Each row is a point. The ring and each string are closed loops that go straight from each point to the next, and from the last back to the first. Before rounding, they use only three directions, however many columns there are. How many times does the string pass through the ring? Passing back the other way cancels.

Ring, 7 rows:
[[-33  37  35]
 [-12  11 -25]
 [  9 -21 -60]
 [ 34 -41 -63]
 [ 34 -29 -35]
 [  7   3  19]
 [-22  26  46]]
String, 21 rows:
[[ -1  15 -18]
 [  4  12 -44]
 [  1 -24 -78]
 [  6 -36 -69]
 [  7 -24 -42]
 [ 18 -15 -40]
 [ 37 -27 -59]
 [ 40 -29 -54]
 [ 19 -14 -27]
 [ 24  -7 -21]
 [ 36 -10 -11]
 [ 22  -8  15]
 [ -4  -4  33]
 [-12   2  22]
 [ -5  15  16]
 [-15  34  38]
 [-17  38  34]
 [-46  58  61]
 [-45  40  37]
 [-30  18   9]
 [-11   9  -8]]
Times through: 3

Ring:
[[-36  10 -24  19  -8  44]
 [-31  11  -1  46  -5  22]
 [-17   7   4  38   0   3]
 [  7  -5   4  -8   3 -16]
 [ 14 -14   2 -38   1 -14]
 [ 10 -15  -8 -55  -3  -1]
 [-10  -5 -36 -53  -6  35]
 [-30   6 -40 -16  -8  51]]
String (23 x 6):
[[-45  11  -7  46 -12  44]
 [-18  -1   5  14  -7  13]
 [-17   1  -6   7  -5  16]
 [-23   0  27  46  -9   4]
 [-31  15  12  77  -2   7]
 [-21  19 -20  45   7  10]
 [-11   4 -10  10   1   7]
 [ -9  -5  10   7  -5   2]
 [ -1  -9  30  16  -4 -18]
 [ 15  -8  10 -11   5 -27]
 [ 18  -7 -13 -39   8 -18]
 [  7  -6 -14 -35   2  -2]
 [  0 -11  12 -14  -5  -5]
 [ 16 -22  16 -47  -5 -16]
 [  3 -17  17 -26  -8  -6]
 [ -4  -7 -14 -33  -4  13]
 [ -3  -5 -47 -68  -2  32]
 [ -8  -3 -75 -95  -3  56]
 [-17  -5 -34 -47 -10  42]
 [-16  -6   0  -6 -10  19]
 [-18   3 -30 -17  -4  32]
 [-36  15 -62 -16  -4  65]
 [-46  18 -49  12  -8  66]]
Times through: 0
String, 27 rows:
[[  6   2   5  14   8 -23]
 [  4  -8  21   7  -1 -20]
 [ -1  -8  13  -2  -3  -9]
 [ 19 -16  20 -23   2 -32]
 [ 26 -15  -4 -55   6 -25]
 [ 14 -10 -19 -53   3  -4]
 [ -2  -7  -8 -24  -3   6]
 [ -1 -12   9 -19  -6  -1]
 [  4 -16   6 -38  -7   0]
 [ -7  -5 -11 -21  -4  13]
 [ -4  -5 -46 -66  -2  32]
 [ -8  -4 -63 -83  -4  48]
 [-15  -6 -31 -47  -9  39]
 [-17  -5 -11 -17  -9  27]
 [-15  -3  -6  -6  -7  19]
 [-30   1 -14   0 -12  40]
 [-44  14 -50   0 -10  68]
 [-50  23 -66   9  -6  77]
 [-31  13 -38   6  -3  44]
 [-20   4 -15   6  -4  23]
 [-36  17 -31  30  -2  40]
 [-42  19  -9  67  -4  31]
 [-33  12  17  74  -6  11]
 [-16  -3  23  32  -8   0]
 [-13  -1   2  10  -4   7]
 [-11  -1  19  28  -4  -6]
 [ -3   4   9  30   5 -16]]
Times through: 0
